Rows are points. Before rounding, the points of a table are all equally far from one centre. They may lie mostly on one side of it. Where is the centre, to within rounding?
(in the rows, 128 means zero)

Points (10 x 3):
[[144 160 227]
 [138  71 188]
 [107  81 150]
 [118  72 161]
 [113  95 209]
 [148 140  98]
 [142  79 126]
 [121  92 118]
 [130  69 174]
 [141  75 199]]
Centre: [147 134 165]

Points (16 x 11):
[[118  75 204 165 171 110 168 109 162  43 129]
 [125  56 140 152 163 106 177 145 196  77 134]
 [105  63 155 160 145  96 168  80 156  47  79]
 [ 82  96 163 112 172  98 125 121 152  31 113]
 [ 73  67 188 126 140 109 123  99 141  55 101]
 [ 86  58 141 138 130  97 159 133 194  68  86]
 [103  52 159 128 132 152 126 132 156  62  90]
 [ 89  71 177 170 161 101 139 144 171  68 105]
 [ 66  74 202 150 144 135 183 107 168  78 134]
 [ 84  61 180 158 152 110 145 130 142  30 138]
 [ 70  54 216 130 131  89 183 114 146  72 130]
 [ 91  79 215 135 166 116 165 145 114  41 101]
 [101  62 160 166 142 139 151 100 179  63  97]
 [ 81  96 123 131 172 111 170 109 170  36  93]
 [ 95  74 116 129 117 139 157  87 153  84  73]
 [ 99  76 177 166 126 161 152 127 176  67 132]]
Centre: [118  98 158 124 131 108 176 125 134  80 120]

Points (31 x 24):
[[179 138 119 164  32   7 128  91 194  62 119 133  98  92 154  92 146 115
  186 113  77 141 147 135]
 [188 147 110 137  80  31 143 109 176  80 170 117 141  96 181  95 197 161
  197  95  96 109 134 117]
 [164 116  98 128 118  75  94  99 146  68 133 114  90  66 173  64 201 125
  182 126  78 103 172 105]
 [163 164 143 134  62  63 129  98 185 128 180  95 109  89 145  85 153 142
  176 102 109 119 152 200]
 [197 150  86 152  41  45 119  88 134 102 166 119 107  96 188  72 170 135
  141 116  97 117 147 172]
 [189 135 118 120  32  39 107  74 135 117 146 105 120  79 201  75 115 162
  132 110  86 132 143 109]
 [151 173  92 141  66  69  87 128 194 113 139 116  99  90 164 103 124 166
  163 119 132  97 161 167]
 [175 176  95 158  95 108 150 119 139 100 123 160  84  60 158 107 102 136
  164 134  90  99 138 160]
 [176 119  91 141  40  51 109  88 152 100 125  68  67 100 149 109 160 125
  172  72  95  95 149 118]
 [191 180 103 141  47  65 129  88 156  96 149  88 121  74 151  68 134 146
  208  96  67 129 142 123]
 [140 168 114 133  76  71 127 105 150 121 131  70 103  53 131  60 151 129
  211 109 109 120 143 117]
 [150 139 106 141  92  28  99  98 195 132 174  70 127  73 161  94 161 146
  140 100  86 123 188 141]
 [160 187  74 101  66  98 128 123 149  60 117 110 113  57 158  93 142 168
  171 106 101 169 123 135]
 [153 208 106 152  70  51 139  74 135 105 163 115 147  83 151 117 140 130
  185 108 115 149 181 149]
 [178 171  89 149  69  44 153 113 155  95 139 103  95  54 154  99 142 113
  156 119  75 117 173 152]
 [156 108 108 164  81 114 114 134 165  79 130 150  95  70 165  77 164 157
  211 104 137  97 166 146]
 [217 174 100 159  79  83 126  99 164 101 137  95  88  89 152 106 124 156
  161 135  78 127 171 163]
 [138 174 104 136 103  32 118  57 171  70 148 112 137 115 163  77 149 168
  187 112  75 170 155 165]
 [177 153 146 130  99  64 109 114 191  88 156 110  99  94 156  88 127 179
  187 104  95 103 173 117]
 [108 180 106 159  65  76 110 109 148  71 140 125 117  97 192  61 151 139
  138 101  86 127 158 161]
 [145 145 118 105  74  28 100  92 189  94 127  79 102  36 146  74 132 145
  185 108 116 137 143 151]
 [161 126 109 164  64  46 108 118 149 100 143  63  96  90 169  96 148 185
  168 125  67 137 159 155]
 [176 175 113 115  73  86 138  80 132 122 113 100  81  88 178 106 127 168
  168 139 112 106 141 128]
 [175 154 122 143  45  98 102 102 137  57 140 128  95  69 200 111 148 135
  187 126 127 112 154 154]
 [180 155 118 151  29  55 130  80 150 147 135 112 100  51 163  87 113 145
  188 114 114 137 152 118]
 [187 153  87 162  71  45 118 112 187  92 157 130  78  82 136  67 125 137
  186 122  69 111 148 135]
 [188 129 121 116  36  48 169  79 151 100 150 115 111  99 174 125 141 116
  169 127  66 120 167 183]
 [160 169 106 116  45  61 108 102 167 108 154 107  73  63 158  65 125 130
  183 108  84 141 145 130]
 [219 108 109 138  69  31 107 118 146 103  90  88 112 104 175 113 156 147
  153 125  98 131 201 140]
 [192 155  90 100  49  31 137  79 127  94 145 134 122  84 187  98 116 141
  181 130 103 118 153 135]
 [185 139 106 148  40  15 102  50 130  84 144  86 119  89 170  70 141 152
  164 118  68 121 110 136]]
Centre: [158 107 115 137  90  88  96  92 154 114 118 140 156  94 127 121 152 122
 152 106  88 141 116 138]

Points (31 x 24):
[[145 131  96 182 117 179 112 128 168 119  69 115 134 181 134  96  63 136
   55 156 178 104 210 162]
 [145 123  83 198 138 137 123 142 140 112  90 135 178 181 113 106  49 156
   66 172 154 117 194 164]
 [162 117  95 180  97 174 132 144 158 107  50 164 109 147 139 107  46 127
   43 158 168  69 190 152]
 [171 120 113 175 132 157  94 170 158  83  92 120 139 160 146  98  35 129
   58 156 163  92 202 145]
 [172 123 120 226 133 168 129 129 159 121 101 152 170 162 122 123  58 143
   80 166 141  83 234 186]
 [172  97  93 186 142 168 113 140 179 106 108 154 129 171 161 104  61 123
   48 162 174 130 206 131]
 [167 147  94 209 147 181 130 147 158 101  86 139 168 163 128 170  51 129
   46 161 178  90 205 157]
 [155 110 101 198 124 143 119 155 152 105  69 116 104 171 143 123  43 130
   45 188 148 107 182 166]
 [181 120  98 206 131 171 189 123 159 132  95 142 120 167 138 118  38 123
   48 162 127  90 210 156]
 [193 122  90 208 144 177 118 132 157 120 102 116 142 182 132 113  54 151
   58 193 163 113 178 186]
 [204 108 102 205 130 184 134 132 149 117  70 160 136 161 176 124  51 138
   86 164 180  91 181 172]
 [182 121 102 186 121 153 132 144 186 114 103 129 123 202 184 105  88 128
   54 206 149 112 169 120]
 [180 118 110 175 148 191 157 128 125  98  57 140 138 180 158 122  62  96
   56 166 158  86 204 144]
 [164 147  92 178 174 188 131  95 160 146  79 118 155 174 147  94  60 126
   55 147 149  67 168 183]
 [177 164 108 211 138 206 138 156 142  95  80 139 154 202 137 131  66  92
   50 153 149  91 197 156]
 [170 118 112 210 124 175 122 144 139 112  85 125 143 218 137 121  53 110
   74 160 149 125 201 114]
 [178 134  71 213 106 179 113 153 157  79  63 139 136 203 142 129  58  96
   96 170 154  77 197 183]
 [196 119  77 224 139 213 137 104 134  98 112 147 126 197 164  95  59 123
   70 151 141 107 177 167]
 [163 106 109 182 137 147 132 153 136 133  88 119 134 169 166 123  41 118
   47 166 127 103 217 158]
 [184 110  71 185 147 132 125 123 148 100  96 133 123 202 121  94  46 125
   69 165 163 116 200 157]
 [190 125 115 224 127 188 133 124 141 137  87 116 107 190 124 133  54 147
   44 144 152 108 177 141]
 [153 100  97 174 141 188 103 156 156  93  96 166 165 151 128 102  31 100
   55 159 152  90 211 128]
 [209 106 109 198 136 174 138 137 119 128 104 109 107 181 128  90  49 118
   72 184 165 127 172 157]
 [187 113  95 215 129 157 126 170 141 100  62 107 153 138 159 107  72 101
   83 201 135  95 191 186]
 [183 125 129 210 129 176 131 141 133  98 102 120 100 155 169 122  35 116
   70 188 162 101 207 128]
 [177 112 134 212 132 166  97 136 134 121 101 136 117 180 158 127  68 119
   87 180 144 109 237 154]
 [196 103  69 185 119 161 102 170 141 120  84 151 157 159 145 120  51 127
   60 186 161 100 206 146]
 [183 124 102 162 165 168 103 152 155 115  78 125 132 146 142  91  51 107
   79 153 160 117 216 158]
 [198 118  94 224 131 176 131 150 149 113  97 164 144 176 146 137  77 105
   83 179 154 130 233 146]
 [182 104  97 170 111 158 125 173 137 118  96 103 119 159 140 121  50 134
   66 183 141 132 213 142]
 [186 110 128 210 116 152 134 140 129 132  73 130 152 185 111 141  39 133
   61 180 154 123 173 164]]
Centre: [159 132  97 178 108 158 126 118 147 112 133 138 136 138 123 135 103  93
  97 151 135  83 146 146]

Points (29 x 24):
[[180 133 125 171 110 104  62 138 140 171  87 136  89 197 120 146 137 136
  109 215 132 157 114 176]
 [139 130  91 139 118 110  53 113 101 143  46 121  95 226  96 100 153 122
  110 219 110 110 179 136]
 [187 121 165 139 119 124  78 127  98 152  80 118  85 200 157 110 113 117
  119 236 157 143 102 152]
 [103 117  99 133  98 102 122 169 113 187  82 117  78 189 124 132 147 138
   99 194 150 106 160 188]
 [153  88 133 153 105 103 110 161  83 134  45  94  81 213 133 128 123 133
  118 214 171 139 168 178]
 [157 109 155 131 142 104 105 131 118 141  73 140 107 191 157 142 154  80
  149 217 145 123 105 188]
 [149 113 128 169 140 126  57 136 138 148 125 100  74 249 132 113 101 167
  105 202 124 153 143 158]
 [144  95 143 125 123  77  81 151  63 164 118 125  79 183 150  92 145 107
  110 200 139 139 128 189]
 [132 103 154 109 138 126 119 151  98 161  58 137  92 179 149 138 147 105
  145 203 170 158  91 177]
 [158  82 155 122 126 135  71 143 112 122  79 128  35 195 146 122 153 117
  125 218 160 142 124 125]
 [153  78 111 179 131 143  65 131  91 133  47 135  72 202 157 113 113 114
  126 185 138 170 101 144]
 [169  95  99 148 105  91  97 137  91 152  85 129  86 202 130  98 110 118
  107 224 116 102 111 189]
 [147  92 113 163 138 129  87 123  78 133  61  83  63 210 140 117 110 143
   87 183 145 116 150 194]
 [178 114 103 125 167 132  84 142  79 147  94 111 103 157 131 122 149 113
  126 189 129  99  77 158]
 [133 108 119 151 129 117  67 159 117 167  85 136 107 206 149 117 161 144
   91 227 141 143 131 164]
 [108 116 117 158 139  99  79 122  99 173  55 127  90 215 143 128 119 143
   94 205 143 114 130 142]
 [167  80 172 140 106 128  93 125  86 131  94 114  92 232 120 110 175 134
  109 246 156 124 138 158]
 [152  94 142 118 110 127  99 108 102 173  99 123  96 221 133 162 136 147
  117 234 134  98 118 169]
 [174 109 142 154 118 111  82 134  62 181  52 147  96 193  90 111 125 111
  123 203 128 168 114 134]
 [195  95 137 155 114 128  57 125 120 151  38 149  78 195 125 135 140 146
  108 192 139 161 138 142]
 [139 103  98 155 104 122  73 147  67 124  59 136 109 237 153 108 176  94
  118 184 158 129  88 166]
 [135  92 142 166 105 118  81 134  94 162  39 137 100 223 146 100 102 106
  120 187 143 158 153 188]
 [164  75  72 163 138 109  89 107  88 132  81 103  77 219 128 118 130 141
  117 218 137  99 114 148]
 [177 132 175 142 110 120  96 158 127 190  66  92  85 193 123 117 154 123
  128 191 160 131  97 157]
 [189 119 111 186 136 144 110 123  93 150 102 120 100 190 146 163 136 148
   82 210 150 128  96 170]
 [ 99 153 178 137 123 113  77 142 122 151  90 128 128 206  87 151 174 143
  121 230 154 142 146 124]
 [149 130 126 145 107 135 113 164  67 173  55 142  65 205 137 112 125 124
  140 238 123 148 139 159]
 [173  91 143 123 106 125 121 119  73 154  60  89  77 200 145 126 134 152
  117 210 147 104 119 202]
 [174  99 118 134 139 121  68 141 125 139 102 119 103 213 175 133 120 153
  115 235 116 121 140 147]]
Centre: [137 138 122 134  91 130 133 105 109 104 112 113 108 189 122 108 144 133
 135 149 122 156 140 135]
